Every row gives one point. To make a cloud, some directions were put in groups of two or more. Within a group, all points are equally far from the middle, so they leave a hole (a ring in 2 directions, a hollow ball in 3). The other directions are filled evenly. Then the cloud was stretched, turned, moved and blurred a little. How many holes are there, and how many directions does each take, smallest first?

Cloud:
[[-10  13   5]
 [ -7 -20  12]
 [  9  81 -42]
 [-38  35  15]
 [  8  71 -50]
 [-39  39  29]
 [ 18 -43  22]
 [-69   2  -5]
 [-12  -9 -11]
 [ 49  35 -36]
 [ 46  12  -6]
 [-34  18 -57]
 [ 30 -23 -15]
 [ 23  -7 -17]
 [  3 -48  32]
 [-12  20  12]
 [-10 -30  16]
 [ 17  95 -51]
 [ 24  -6 -41]
 [  5  36 -36]
 [-36   1 -15]]
Holes: 0

Cloud, 50 rows:
[[-26   7  60 -23 -27 -19]
 [ 20  34 -57 -28 -24  28]
 [-15   1  36 -10 -56  -8]
 [-42 -26  15  33   8 -52]
 [ 55 -33  13  -7  30  -1]
 [-26 -34 -52 -15 -10 -56]
 [-95   4  31 -13 -10 -17]
 [-36  12 -20 -18 -36 -62]
 [  4 -21  15 -23 -54  -1]
 [-93   1   4 -25 -23   5]
 [-46  -7 -39  41 -10  17]
 [-46  16  56   8 -40 -27]
 [-30 -14  83  12  23 -20]
 [-38  18   1 -23 -14  52]
 [ 32  44   1 -25 -10 -21]
 [-54 -39 -17  22   7 -31]
 [-53 -25 -12 -48 -17 -49]
 [-29 -65  -8 -20  30  17]
 [-12 -39 -32 -38  51 -27]
 [-64 -15 -11 -46 -23 -38]
 [-22  -7  22 -28 -44  37]
 [ -2   8 -19  21  43 -54]
 [-22 -40 -16 -60  30 -49]
 [-46  -7 -37  42 -14  22]
 [-25  42 -63 -19 -19 -53]
 [-55  48 -34  26  10  -7]
 [  7  -1  15   8  57 -49]
 [ -8  32  60  13  21  -7]
 [-74  -9  24  32  -2 -34]
 [-39 -26   6 -55  -3 -56]
 [-66 -14 -10 -55 -15 -28]
 [ 17 -57  35  23 -10 -26]
 [ 38 -34 -41  22 -25   5]
 [ 12  45  21 -13 -14  16]
 [ 32  10  20  29  37 -33]
 [-17 -58  17  -9  10 -67]
 [-44  16 -13  20 -65  42]
 [ 19  10  28 -42  -7 -21]
 [-40 -35  57  27   9 -43]
 [  1 -14 -53   3  36  14]
 [-52  48  18  -8  27 -25]
 [  2 -10 -37  10  32  31]
 [ 24 -36  41 -13  48 -45]
 [ 19   7  47  23  30   5]
 [ 16 -21 -57 -52   8  15]
 [-72  10  -1 -31  -6  32]
 [ 56   8 -28   0  -7 -52]
 [ 52   5  -7 -31  18 -48]
 [-58  32 -43  36 -15  17]
 [-11  41  -2  42 -54  30]]
Holes: 3 (2, 2, 2)

Cloud (84 x 8):
[[-19  18  18 -34  13  -7   4  55]
 [ 27   9 -60  -7 -28  -3 -24  17]
 [ 33  51  33 -15 -18 -17  15  18]
 [ -1 -37  -5   1  -6  -5   2  58]
 [  2  -5 -29 -18 -38  59  48 -48]
 [ 37  65  37   4 -25  18  -4  49]
 [ 39 -47  -6  25  44 -10  27 -26]
 [ 24   0 -19 -35 -14  18  49 -57]
 [ 31 -17 -36  28  32 -55  32   9]
 [-19 -46 -58  -2   1 -29  40   6]
 [ 11  -3  13  33  18 -21  -8   4]
 [ 16  12  10 -10  23 -95 -19  24]
 [ 40 -32 -30  12   2   3  19 -50]
 [-16  23  -5  -8 -16  15  67 -42]
 [  0  -2 -15 -33  -1  15  31 -11]
 [ 24  44  10  -6 -43 -25 -52  61]
 [ -7  -6  56  -9  32   9  70   1]
 [ 22 -42  14  -1  54 -73   3   8]
 [ 24 -47 -31 -18   2 -52  65 -47]
 [  3  32  33 -13  31 -31 -11  53]
 [  8  21  28 -35  30  -6  18  35]
 [ 19 -36 -37  -7 -21 -36   9 -46]
 [ 30 -50  -5 -25 -14  25  25 -21]
 [ -8   7  41 -33   9  -4  42   8]
 [-31  -5  18  37 -10  30 -36  61]
 [-12  26  13  16 -23  68  35 -27]
 [ 18 -30 -17  -1  -5 -39  22  -6]
 [-35  25 -15  22  18 -51  -9  -2]
 [ 18 -19 -43  45   0 -10  31 -17]
 [ 24  42  26 -15  50 -31 -17  41]
 [-22 -29 -20  42  20 -12 -48  72]
 [ 21  20  21 -38  12  20 -29   9]
 [ -4   1 -74  11   6 -26  54  22]
 [ -8  51  14  21 -21  21 -81  72]
 [  8  13  26  42 -18  45  14  51]
 [  3   6  24  12  -1 -11 -35  60]
 [ 12  -7 -15  57   1  16   0  36]
 [  0   1 -65 -27   1 -50  -2  30]
 [ 24  -4 -11  -1 -22 -29  -1  52]
 [-22   9  38  -7   1  17 -52  37]
 [  3  -3  -1  29 -50  35  24   0]
 [ -8 -29  17 -17   7 -60  18   8]
 [ -2  28  -2 -22   9   8  33  49]
 [ -6  -9 -20  -8  46 -14  15 -48]
 [ 55 -21  -1  -5   4  17   8  25]
 [  9 -27 -35  16  70 -16  39 -28]
 [ 26 -39 -32  22  40 -49  36 -25]
 [ 14   2 -49 -41  -5 -41  61   0]
 [ 37  -7 -30   3 -23  25 -13  30]
 [  4  35  10  -6   0 -49  11  -2]
 [  9  -8 -32 -15  44 -27  25 -15]
 [ 19 -20 -48   6  -3  15  35 -33]
 [ 26   1 -23  53   5 -23  27 -20]
 [-18 -52 -36  15  23  38 -28   3]
 [ 10  26  20  24 -24  18 -38  -5]
 [ 14  36  23  -8  51 -11 -26  54]
 [  9  -8 -53 -27  -4 -22  -7 -51]
 [ 17   5   1 -20  49 -28  68 -51]
 [ -3  -8  33 -15  -2 -28 -17  65]
 [ 50  32  18 -31  12  16 -12 -37]
 [ 18 -29  40 -11  37 -49 -15  14]
 [ -4 -32 -33  39  14 -31  40   7]
 [ 19 -15 -66   7  -8 -49  -9 -15]
 [ 17 -27 -14 -28  14  20  43 -19]
 [ 43  30  16 -34  36   4 -27  54]
 [ 25 -54 -13 -23  40 -39  54   7]
 [ 14  66   2  -2 -13  10   1  46]
 [ 11  27  40 -18 -26  49  -1 -16]
 [ 50 -31   8 -15  31   4 -27  58]
 [-13  -1  55 -38  29 -29  44  48]
 [ -8 -39 -13  52 -15  58   9   9]
 [ 22 -26 -28  -7 -41  26   4   7]
 [  4  33  24   9   4  58 -29  16]
 [ 16 -29 -52   9 -23 -23  22 -44]
 [  8  28   9  24  14 -29  21 -36]
 [ 34 -11  -2  13  33 -77  15 -15]
 [ 58 -18 -23  10   0  -1  26 -38]
 [  0  31  27  17 -35  56  36 -19]
 [  8  27 -22   3 -11  61 -14  36]
 [-11 -15   0 -45  16  12 -42  18]
 [-33   9 -16 -30  24 -25 -12  59]
 [ 19   5   8 -43  -3  43 -19  35]
 [-21 -11  37 -42 -17 -22  48 -18]
 [-10 -16 -43 -21  19 -17   3   8]]
Holes: 1 (2)
